Each row of a before or after table is a point. One or more steps were done to the points. Then noise was added and the rows were shuffled. The steps act on columns, c1 being the first. Name the steps. A step turns or swaps two columns, mirrors them in a line or flattens them onto one, adds a multiple of one to another, or multiplies or shifts one. Angles are multiples of 10 degrees, from the lower column toward the higher: turns from -170 to 170, lines from 10 to 170 but not 90. Use the fewest steps. Two steps may share a column if one is a turn and the other turns, adds or multiplies; they go together, in the order done. Otherwise the lowest column goes first.
In the rows, 128 means zero.

Before (9 x 2)
[[117 166]
 [132 154]
 [109  74]
 [127  95]
 [108 131]
 [134 148]
 [168  48]
 [ 54 153]
 [145  89]]
After (9 x 2)
[[170  86]
 [117 205]
 [107 173]
 [126 137]
 [144 130]
 [135 187]
 [108 118]
 [129 194]
 [ 56 194]]
Steps: shift c2 by 40

Before (11 x 4)
[[154 156 156  51]
 [ 81 145 119 107]
 [110 108 143 101]
 [115 159 177 115]
 [107 174 133 133]
 [159 154 161 120]
 [109 119 118  98]
 [ 98 160 103 161]
 [105 150 143  93]
 [113 122 184 144]
 [132 160  95 154]]
After (11 x 4)
[[ 89 174 142 130]
 [ 16 145 142 109]
 [ 73 117 127  97]
 [ 33 158 120 162]
 [237 155 142 120]
 [160 159 178 117]
 [166 120 185 145]
 [218 157 141  49]
 [ 98 150 154  93]
 [ 99 159  96 153]
 [107 108 148 100]]
Steps: turn c1 and c3 by -30 degrees; multiply c1 by 2.5

Before (14 x 6)
[[130 161  74 118  83 100]
 [ 65 191 156 176 104 113]
 [161 133  99 116  77 123]
 [163 147 111 172 101 118]
 [154 132 151 128  81 119]
 [130 136 135 122 132 113]
 [158 135 163 217  79 149]
 [161 144 149 142 249 197]
 [ 34 166  66 122 155 114]
 [ 91 173  51 130 100 186]
 [159 225 126 174 132 118]
 [119 137 159 142 108 100]
 [139 131 121 130  89 123]
 [160 124 149 130  86 142]]
After (14 x 6)
[[114 215  49 151 110 186]
 [142 217 124 154 168 119]
 [ 89 158  66 103 139 113]
 [124 117 159 152 124 101]
 [140 191 147  45 215 198]
 [140 132 148 161 105 142]
 [101 180 154 176 149 113]
 [140 129 100 158  85 121]
 [128 142  77 156  92 100]
 [139 149 162 223 163 150]
 [141 127 152 165  98 118]
 [132 129 121 156 103 121]
 [143 140 110 177 143 118]
 [129 125 133 124 126 114]]
Steps: multiply c1 by 0.4; add 0.7 times c6 to c2; turn c4 and c5 by 50 degrees

Before (11 x 9)
[[160 129 161 113 154 118 155 115 147]
 [134  88 133 144  96 116  82 135 146]
 [125 111 116 102 136 136  69 109 154]
 [113 140 122 113  82 109 187 130 135]
 [104 111 150 121  88 119 172 106 134]
 [157 116 135 121 166 136  97 108  84]
 [126 135 155 140 111  99  69 116 112]
 [195  92 132  76  86 101 121 126 113]
 [106 113 143 101  92  98 173 157 124]
 [107 132 157 132 101 158  73 132 125]
 [135 132 124 133 119 135 137 128 143]]
After (11 x 9)
[[104  77 151 123  89 120 171 105 134]
 [158 130 163 111 153 117 153 115 146]
 [136 139 125 133 119 135 136 128 143]
 [106 143 157 131 101 156  74 134 125]
 [107  83 142 101  90  97 173 160 124]
 [195  21 131  76  85 101 121 127 114]
 [156  93 137 120 167 137  98 107  83]
 [124  78 115 102 136 137  71 109 154]
 [114 164 120 113  83 107 187 129 134]
 [136   8 133 144  95 115  80 136 144]
 [128 149 154 138 112  98  70 114 111]]
Steps: multiply c2 by 3

Before (9 x 11)
[[154 166 123 131  64 160 113 144 106 161  93]
 [158 130 150 110  53 131 116  95 132 168 128]
 [130 123 106 112  46 130 100 160 107 174 146]
 [175 121 103 170 125 123 206 139 170  97 156]
 [152 166 115 108 143 107 229 155 143 133 162]
 [123 145  76 151 142  89 209 107 160 112 130]
 [182 102  90  61 186  98 202 173 101 131 111]
 [173 130 115  89 130  55 204 187 130 113 101]
 [107 111 148 106  28 175 127 140 119 165  99]]
After (9 x 11)
[[171  97 114 127 128  57 204  79 129 122 101]
 [128 115 108 130  46 129  99  97 106 186 144]
 [124 122  77 129 143  87 207 156 155 121 127]
 [159 143 150 129  53 132 118 157 132 179 127]
 [180 127  90 130 186  97 204  76 103 143 109]
 [176 129 101 127 123 123 207 114 169 106 156]
 [154  86 122 128  62 159 114 133 106 172  95]
 [106 136 146 127  26 175 128 113 121 174 100]
 [152  81 114 127 141 110 230 122 143 145 164]]
Steps: turn c2 and c8 by 150 degrees; multiply c4 by 0; shift c10 by 10

Before (9 x 14)
[[170 157 121 130  83 143 185 127 153  45  69  75  98  75]
 [ 84  58 146 115 149 164 105 129 117 129 152 162  94 179]
 [131 137 128  80 121 107 202 121 137  75 122  92 170  42]
 [124 103 155 138 161 203 125 185 134 149 180 157  62 113]
 [126 101 194 139 178 198  69 134  82 133 158 157 100 147]
 [116 143 100  93 160 158 141  69 140 149 134 102 154 100]
 [138 122 167 118 169 173 151 138 101 147 171 162  97 184]
 [130 192 141 147  50 138 130 170 143  84  95  87 133 109]
 [164  81  84 130 170 144 157 102 100 164 159 119 182  92]]
After (9 x 14)
[[141 152 156 139 162 204 135 186 126 108 126 169  63  83]
 [149 144 193 141 178 198 191 134 174 131 100 140 101  93]
 [147 109 122 131  84 142  66 125  89 205 198 111  98 189]
 [ 92  66 140 148  48 137 115 168 105 170 156 118 132 174]
 [185 180  85 128 170 145 106 101 161  98 151 170 181 123]
 [160 136 168 119 168 174 107 138 157 114  61 135  95  89]
 [135 114  99  93 161 159 113  68 121 107 151 152 153 148]
 [130 133 128  81 121 107  51 121 110 179 211 164 170 153]
 [ 94 193 146 114 150 163 163 130 139 128  72 122  94  95]]
Steps: add 0.5 times c5 to c1; turn c2 and c7 by -170 degrees; turn c9 and c10 by -170 degrees; turn c11 and c14 by 110 degrees; turn c12 and c14 by -110 degrees

Before (9 x 18)
[[  7 154 108 106  91 104 152 131  90 121 129 134 125  42 157 118 163 135]
 [172 127 111 155 132 130  95 141 100 119 159 156 104  96 128 143 107 121]
 [162 154 146  86 171  97 104 131 104 127 155 139 196 119 108 110 167  90]
 [123 139  96 134 111 138 147 118 123 142 117  98 127 135  99 136  81 117]
 [163 134 138 112 129  97 116 153 159 129 119 108 147 115 165 163  91 162]
 [167 135 187 128 160 134 116 143  81 129 152 161  55 125 125 139 112 175]
 [154 128  96  93 132 133  90 121 121 124  93 116 136 124  93  90  86 111]
 [157 122 147  57 127  81 123 108 158 140 138 137  92 145  89 140 158 157]
 [109 139 138 130 131  60 133  77 127 122 167 129 159 100 104 149  85 126]]
After (9 x 18)
[[172 127 110 146 131 130  95 151 100 120 158 157 106  95 128 144 107 121]
 [163 135 137 149 130  97 116 108 159 128 120 108 147 115 166 162  92 164]
 [123 139  96 118 115 136 148 135 124 141 116  98 126 134 100 137  82 117]
 [166 135 188 144 151 134 117 125  81 130 155 160  56 124 124 139 113 176]
 [154 127  95 115 131 132  89  93 120 124  94 115 135 123  93  89  87 112]
 [156 122 147  95 129  82 124  62 158 139 138 137  92 144  88 140 158 157]
 [160 155 146 124 156  96 104  87 103 126 154 140 196 120 109 110 167  90]
 [109 140 139  77 129  61 133 139 127 121 167 128 160 100 103 148  84 125]
 [  6 154 108 128 101 105 152 107  88 121 129 135 124  40 157 118 162 134]]
Steps: mirror c4 and c8 in the line at 40 degrees; multiply c5 by 0.7

Before (8 x 24)
[[105 154 170 102 141 106 127 161 137 139 151 152 105 167 117 138 116 164
  126 161 114  60 180 142]
 [158  79  65 118  78 133 170 110 126 209 158 151 111  95  56 113  76 198
  146  64 218 136  91 101]
 [144 142 153 106 138 175 110 183  58 160 134  92 125 130 145  99 138 131
   99 118 131 121 162  91]
 [108 177 161  71 151 100 116 157 113  76 163 125 138 141 150 121 136 162
   59 152 148  47 153 123]
 [157  51  98 106 148 180 150 131 105 161 144 141 106  89 114 110 101 151
   92 109 123 167 102 124]
 [ 88  28  84 152 112 119 227 100 134 226 141 157 113  75  67 104  70 151
  139  74 235 170  98  79]
 [106 154 149  90 130 104 132 139 184 120 175 149 184 173 167 102 110 159
  168 115 170  83 166 117]
 [113 151 132  93 152 136 113 192 114 105 136  87 153 134 114 133 109 116
  109 117  84  62 140 111]]
After (8 x 24)
[[144 120 151 105 139 175 104  75  57 159 134  93 125 114 112 158 139 130
  104 109 131 123 161  89]
 [107 154 150  93 134 104 128 111 183 115 176 152 186  72 127 176 108 159
  169 130 169  83 164 115]
 [151 142  99 108 147 180 154 115 102 160 147 141 112 217 105 130  99 149
   94 140 126 165 100 128]
 [ 86 137  84 155 113 118 225 125 138 224 139 159 113 248  79  92  73 153
  144 189 235 171 100  77]
 [162 127  71 120  79 133 168 109 125 204 155 152 110 196  74  73  79 197
  149 192 221 134  89  98]
 [107 109 165  65 156 101 112 117 115  76 162 119 138  77 131 151 135 158
   60  90 150  51 152 129]
 [102 150 169 107 139 108 131 116 138 139 152 155 106  75 131 112 114 164
  130  82 120  58 180 146]
 [117 117 136  93 152 135 113  66 117 108 136  84 153 106 121 114 108 117
  110 103  85  62 136 113]]
Steps: multiply c14 by 1.3; turn c2 and c14 by -130 degrees; turn c8 and c20 by -150 degrees; mirror c15 and c16 in the line at 30 degrees

Before (12 x 32)
[[163 168 132 108 125 190  96 119 165 165 119 180 114 120  74 138 138  84
  140 146 108 130 170 158 196 120 146 145 144 234 158 156]
 [107 109 185 150 155  84  88  92 157 141 180 190 127 143 178  81 113 209
  127  58 116 136  57 199 216  41 125 144 101  87 136 150]
 [111  75 241  95 115 109 140 128 166 121 129 157  76  66 128 110 130 136
  211 117 161 101  68 106 131  90 115 137 107 115 109  82]
 [174 168 130 121 158  70 127  73 111 190  85 177 134 151 140 140  57 133
  119 116 159 116 108 161 126 109  99  98  61 160 131 160]
 [164 125 106 137 128 125 124 120  98  86 158  90 134 145 122 140  55  52
  103 121 167  97 140 180 188  80  77 178 121 173 147 114]
 [ 89 192 201 114 144 141 113  86 163 156 118 117 160 177 156 129 123 129
  147 124 135 144 146 210 132 121 114 147 223  60 115 182]
 [148 138 152 100  79  77 111 147 165 116 108 164  78 113 150 106 149 109
  165 112 124 155 208 156 103 131 131 164 135 128  81  98]
 [182 114 164  73 165 149 161 111 142  91  89 144 109 155 139 117  97  51
   84 129 152 105 122 112 191 178 146 130 169 176  97 146]
 [166 138 127 173  85  61 115  89 150 114 183 207 105 125 143 112 125 164
   70 167 132  67  92 207 121 129 158 150 154 140 112 191]
 [138 163 137 206 123 134 105 136  84 144 150 114 152 202 159 127 104  43
  119 119  36 118 176 133 120  95 153 126 122 164 137 127]
 [119 160 102 100 130 108  90 143 121 171  95 149 150 182 209 207 143 218
  111 119  88 105  93 189 173 141  94 156 153 104 165 128]
 [112  87 153 156 117 168 136 110 113 108 155 113 121 163 124 162  88 134
  145  98 112 122 173 188 146  82 148 187 125 199 142 167]]
After (12 x 32)
[[150 143 149  99  77  76 117 144 121 153 109 123  95 111 150 148 152  96
  164 117 125 104 207 160 109 129 134 168 136  97  82  81]
 [123 162 110  98 130 109  93 143 206  91  94 116 130 179 216 127 142 227
  112 118  93 154  96 189 176 142  89 156 152 172 157 154]
 [169 135  67 173  82  66 110  94 116 129 186 169 190 118 146 131 122 167
   76 166 133 130  92 207 114 138 159 146 152  96 110 104]
 [170 168 113 120 156  68 132  72 131 139  76 135 164 149 140  87  57 132
  121 118 161 127 105 162 186 109 103 105  58 133 137 133]
 [ 92 193 129 115 144 139 115  84 138 131 122  76 183 181 150 206 121 130
  149 126 131  57 151 208 155 119 116 142 222 130 118 161]
 [185 114 101  70 164 153 158 109 130  52  86 104 145 156 134  91  97  45
   87 125 153  95 124 110 101 177 147 128 172  91  93 110]
 [163 126 104 133 127 129 127 121 129  65 155  51 112 143 123  72  51  52
  101 119 166 159 140 188  93  85  75 177 121 131 146 127]
 [110  89 117 157 117 172 136 113 152 109 156  69 165 167 130  54  92 136
  149  91 108 106 175 194 108  80 149 187 121 116 140 121]
 [166 169 128 109 122 191 102 119 154  66 118 145 157 117  73  55 138  84
  142 148 111 119 172 154 177 122 141 150 143  50 158 116]
 [107  80  85 103 116 108 139 127 125 122 128 111  83  66 128 157 135 138
  212 121 161  22  63 105 127  88 110 135 108  96 104  79]
 [138 164 114 204 122 134 108 139 109 137 149  68 132 209 157  82 102  43
  118 113  37 123 176 133 139  92 151 130 121 149 135 150]
 [110 109 129 154 155  88  96  89  96  48 176 143 150 142 174 188 114 211
  124  59 120  77  57 197 163  41 125 149 100 116 138 127]]
Steps: turn c3 and c22 by -100 degrees; turn c9 and c16 by -70 degrees; turn c16 and c30 by 120 degrees; turn c10 and c25 by 80 degrees; shift c12 by -40; swap c13 and c32

Before (10 x 64)
[[ 62  68  78 101 173 202 177 134 168 161  88 181 104  99 148 129 130  64
   92  61  67 105 148 187 120 144 132 111 177  79 138 205 192 147 165 174
  136 161 105 213 139 117 125 164 161 126  72 155 120 118 111 156 153 101
  148 147 187 105 145 105 109 148 152  84]
 [127 114 108  90 157 138  85 179  83 133  95 121 142 159  78 126  66 155
   84 111 208 141 155 158 196 135 137 136 108 118  90 110  76  80 177 162
   86  99 152 159 131 161 176 106 119  96 174 122  89  66 164  81  78 176
  137 101 135 195  91 134 126 200 157 125]
 [ 68  35 133  97 156 192 188  66 203 195  78 206  92 152 160 123 181  70
  115  49 130 125 100 150 115 142 188 159 159  96 126 158 143 166 103 134
  159 158  56  87 124 111  90 145 186 176  77 105 154 135  77 179 158 114
  163 101 166 177 171 152 114  94  96 175]
 [159  80 102 100 188 158 126 139  74 129 120 168  83 122  79 147  81  83
   71 130 163  84 139 141 202 158 109 103 117  90 108 136  87  90 160 192
   37 142 156 149 130 131 178 101 132  97 134 157  60  51 143  83  53 182
  133 127 130 153  92 136 142 168 190 138]
 [105 108  96 133  75 106  90 114  96 110 134 162  72 118 108 141  72 171
  141 101 191 110 122 107 137 117  92 144 100 117 105 139 100  95 110 163
  108 100 140  75 128 138 168  93 129 112 205  98 158 116 179  69  98 133
  112 103  91 155  79 156 116 137 107  92]
 [ 84  87 165 123  75 154  94  62 222 129 183 128  74 174 141 139 174 129
  129 162  77  83 100  63  69  91 109 168 195 141 177 197 174 173  75 123
  155 141 105 199 136 105 166 178  80 168 186  56 124 164  79 161 185  93
  132  24 108 116 154 197 127 137 116 171]
 [112 136  91 185 129 112 104 121 167 109 170 122  98 108  97 124 120 120
  125 170 168 152  82 139 134 115 132 124 149 130 147 115 136 112 114 127
   78  74 155  80 118 165 141  63  93 119 172  83 126 113 114  97 116 137
  109 104  81 190 125 147 130 161  93 131]
 [121 127 116 113 136  71 103 149 171 115 117 122 102 113  86  99 104 146
  165 125 175 123 117 132 142 156 117 102  89  99 150 135 107  85  65 171
  124 110 162  83 161 123 170  80  78  93 168  85 127 111 172  70  89  89
  141 110 110 225  94 143 100 113 113 130]
 [141 102 110 126 158  98 135 129 137 137 119 129 116 105 113 103 108 132
   74 148 207 124 125 101 169 116  74 108  84  78 130  80 116 104 139 117
  123 110 142  88 154 183 149  94 115  53 202  93 115  78 138  94  38 144
  125  71 108 207 129 152 153 162 128 132]
 [114  78  95 122 153 207 160 125 139 152  56 183  62 124 120 112 186  85
   86  56 118 165 163 162 142 134 110 140 178  65 158 192 189 159 124 168
  113 141 106 179 101 108 125 146 149 176  70 162 139 129 123 192 138 138
  135  92 155 106 107 116 107 182 170 159]]
After (10 x 64)
[[128 112 108  90 156 137  85  75  83  95  96 121 142 160  78 125 144 153
   83 115 208 141 154 155 195 135 136 137 107 118  89 109  77  82 205 162
   84  97 151 160 131 161 176 104 119 123 171 120  88  65 166  83  80 176
  136 101 134 196  91 134 126 200 160 124]
 [ 83  87 167 122  75 155  93 194 221 170 183 127  74 175 141 142 128 127
  128 163  77  83 102  65  66  91 108 167 195 140 175 196 173 171  57 123
  153 144 106 199 138 104 166 177  80 126 186  56 126 163  79 159 184  93
  132  23 109 116 153 198 127 138 115 173]
 [ 67  34 134  98 155 192 187 189 202 175  80 202  90 150 158 123 104  72
  116  49 132 126  98 149 115 140 189 159 158  97 124 160 145 166  76 135
  158 159  55  88 126 111  91 146 187  60  76 105 155 137  79 177 158 112
  162 103 167 178 171 149 113  94  93 176]
 [111 135  92 184 129 109 104 135 168 119 169 119  99 108  97 124 143 123
  124 171 168 152  82 140 134 115 134 124 151 130 145 115 137 111 124 127
   81  74 156  81 117 167 140  62  93 148 174  85 124 112 113  97 116 136
  110 102  81 190 125 148 129 161  94 130]
 [159  81 101  96 183 157 127 117  76  97 120 168  85 124  79 145 140  84
   70 132 162  84 140 141 201 158 109 103 116  91 109 137  85  91 181 192
   35 141 157 152 129 131 177 103 131 129 134 156  59  54 141  82  53 182
  133 126 130 153  91 135 142 165 191 137]
 [104 108  98 134  75 108  92 143  97 112 133 162  73 116 108 140 183 173
  141 102 189 111 122 108 137 117  93 141 101 120 103 139  98  97 149 164
  107 102 140  77 128 135 167  92 128 144 204  96 158 116 181  71  98 132
  112 105  92 155  80 155 113 138 107  93]
 [ 59  68  80  98 174 203 177 122 167 124  88 182 104  98 147 131 100  65
   90  60  68 106 150 187 119 146 134 111 178  77 136 205 192 147 153 173
  134 162 106 211 138 119 124 165 162  95  74 153 120 120 111 156 154 100
  148 147 186 105 146 107 107 147 155  81]
 [140 103 109 125 160  97 138 125 137  53 118 130 116 106 113 104 137 130
   76 148 208 122 125 101 169 115  76 110  82  76 131  77 115 106 152 114
  121 111 143  89 156 183 147  95 115 119 203  92 114  77 138  95  38 143
  124  71 106 206 128 152 155 162 130 131]
 [115  77  93 121 154 206 160 131 138 178  57 183  64 125 119 112  86  85
   84  56 118 164 163 162 143 135 110 142 176  65 160 191 188 160  89 168
  114 143 108 179 101 106 124 147 150 105  71 162 141 127 121 190 137 137
  136  91 155 107 106 116 106 180 171 159]
 [121 129 118 113 134  71 105 107 170  93 115 124 102 112  87  99 186 146
  163 123 176 124 117 132 142 159 118 103  89 100 151 135 105  84  93 170
  122 111 161  82 163 120 171  80  78 141 165  84 128 109 173  69  93  87
  140 108 114 224  97 144 102 115 111 128]]
Steps: multiply c8 by -1; turn c10 and c46 by -90 degrees; mirror c17 and c35 in the line at 110 degrees

Before (10 x 64)
[[ 90 169 122 159 170 165 166 117 100 105  72 148 121  82  62  78 159  30
  150 114 131 141 160 116 139 141 168 172 153 149 150 153 110  95 116 148
  132 150 107 203 111 118 165  64 102 125  87  87  90 124 103 118 136 129
  176 136  98 144 165 211  78 180 182 189]
 [ 28 139 134 117 136 157 134  94 149 106 174 161 107 109 167  86 118 144
   65 103  72 113 170 138 125 148 196 162  81 116 118 127 105 142  98 162
  184 119 153  89 115 153 136 154 115 160 103 158  81  66 156 144 115 197
  143 138 160 126 197 151 141 181 175  94]
 [144 158 143 121 151 117 146  92 209 138 169 135  48  71 131 162 186  96
   95 120  88 143 170 145  83 117 110 127 139 176 154 104 200  75 161 148
  126 130  82 141 109 132 148 159 185 125 141 109  80  85 123 104 142 166
  166 183 102  88  43 107 109 153 110 150]
 [116 191 112 142 136 107 137 101 124  83 183 101 168 169  94 123 107  95
  135 159 150 169 128  70  61  79 142 185 107 138 120 120 110  67 162 142
  155 116 117 143  88 106 169 152 105 115 142 122 163 101  79 134  70 154
  122 162 152 148 158 179  62 220  91 188]
 [128 129 133 100 152 132 175  63 150  92  99 121 139  92 107 178 153  94
  128 156 122  85 144 191  40 197 169 127 116 140 109 110 115 109 111  18
  175 129  86 204 111  87 165 168 127 177 112 195 154 160 134 139  95 106
   80 181  94  99 131  70 103 135 156 124]
 [ 58 169  91 120 118 173  73 164 103 104 131 166  81 150 119 135 190  76
  133  69 117  93 183 123 120 167 137 127 149  56 138 129 169  89 140 132
  185 158 110 113 135 157 105  94  96 159 117 126 171  40  93 160  59 171
  134 145 122 180  92  55  98 144 166 149]
 [136 168 129 154 143  52 193 100 130 143 119  79 127 117 136 100  94 140
   88 120 136 146 173  91 114 158 139 129  78  87 165 136 144  95 100  97
  149  42 188 156 148 108 147 156  35  94 173 147 173 101 102 107 104 118
  112 125 120 138  96 112 185 180  66 166]
 [108 206 144 114  82 127  87 132 164 190 129 157 130  92 112  94 157  83
  100  94 133 187 132 125 108  71 156 110  95 199 149  81 195 171  89 190
  181  77  33  77 171  99 147  96 162  85  95 123 149 107  88  79 108 173
   87 143  51 135 137 158 141 135 115 180]
 [ 96 140 158 171 164 137 148 125 164 184 127 165  67 117 153 199 145 114
  153 135 100 148 120  92 180 189 192 135  97  23 132 140 173 159 106 131
  214  95 121  92 136  97 180 100 187 124 150 124 191 100 156  86 105  95
  159 121 126 149  92  52 123 134 174 158]
 [152 140  75 136 135 139 149 121 141 134 148 175  92 144  89 202 107 192
  154 133 140  66 124 172 148 175 111 154  42 147 158 133 175  90 146 110
  191  88 112 106 129 115 167 112  96 184 172 161 106 116 114 138 136 165
  133 134  64 133  90 157 104 133 186 124]]
After (10 x 64)
[[136 168 128 154 142 145 194 100 130 142 119  79 127 118 137 100  94 140
   88 120 136 146 173  91 115 159 138 128  78  87 165 135  51  95 100  98
  149 214 189 156 148 108 147 157  35  94 173 161 173 101 101 107 105 117
  113 124 120 139  96 112 185 179  67 166]
 [ 58 169 129 120 119 170  72 163 105 104 132 166  80 150 119 135 189  77
  133  68 118  92 183 123 118 168 137 126 149  55 140 129 173  89 139 131
  186 104 110 113 134 156 105  94  96 159 117 112 170  40  93 159  59 169
  134 146 122 179  92  55  99 144 165 148]
 [153 140 129 136 135 176 149 121 141 133 147 175  92 144  88 202 107 193
  154 133 139  66 123 172 147 176 112 154  43 147 157 133 140  90 147 111
  190 193 112 106 128 116 167 113  96 184 171 112 107 115 114 138 137 165
  133 134  64 134  91 157 104 133 187 125]
 [115 191 128 142 135 111 137 102 123  83 183 102 168 170  95 124 107  95
  135 158 150 169 128  70  60  79 142 185 107 139 120 120 108  67 161 142
  155 130 117 142  88 106 169 152 105 114 142 144 162 102  78 133  70 155
  121 161 151 148 157 179  63 220  91 188]
 [128 129 129  99 153 116 174  62 150  92  99 121 139  92 107 177 152  94
  129 155 123  86 144 190  40 198 167 126 116 140 108 111 131 110 111  17
  175 196  87 204 111  86 165 168 127 177 112  45 154 161 134 140  95 105
   80 181  95 100 131  70 103 134 155 125]
 [108 207 129 115  81 195  87 132 164 190 129 157 130  93 111  94 157  83
  100  94 132 187 132 126 108  71 156 109  95 200 149  80 127 171  90 191
  181 162  33  77 171  99 147  96 162  84  95 167 149 107  88  80 108 171
   88 143  52 136 137 158 141 136 116 181]
 [ 28 140 128 118 137 105 134  95 149 106 174 162 108 110 167  86 118 144
   65 104  73 114 170 137 126 148 196 162  80 118 117 125 157 142  98 162
  183 164 154  90 115 152 137 154 115 160 103  96  81  66 156 144 116 198
  142 136 160 126 197 152 141 180 175  95]
 [ 96 140 129 172 163 173 147 125 164 183 127 167  67 116 152 198 145 112
  153 135 100 149 119  91 179 188 193 134  97  23 131 141 137 159 106 131
  214 150 119  91 136  97 180 100 187 124 151 154 191 100 157  88 106  95
  159 122 125 149  91  53 124 134 173 158]
 [ 91 170 128 161 169 112 166 118 101 106  73 148 121  83  62  79 159  31
  151 112 131 140 159 116 139 140 169 172 153 149 150 153 165  95 115 148
  131  69 107 203 112 120 165  64 101 125  88 165  89 124 105 118 136 128
  177 137  99 143 166 212  78 180 182 188]
 [144 157 128 121 152 200 146  92 210 138 169 135  49  71 130 161 185  97
   94 119  89 144 169 144  83 116 111 127 139 177 154 103 117  75 160 149
  127 107  81 141 109 132 148 159 184 126 142 149  80  84 123 103 143 167
  166 182 102  88  42 107 109 154 110 149]]
Steps: multiply c3 by 0; swap c6 and c33; multiply c48 by 1.6; turn c38 and c48 by -140 degrees
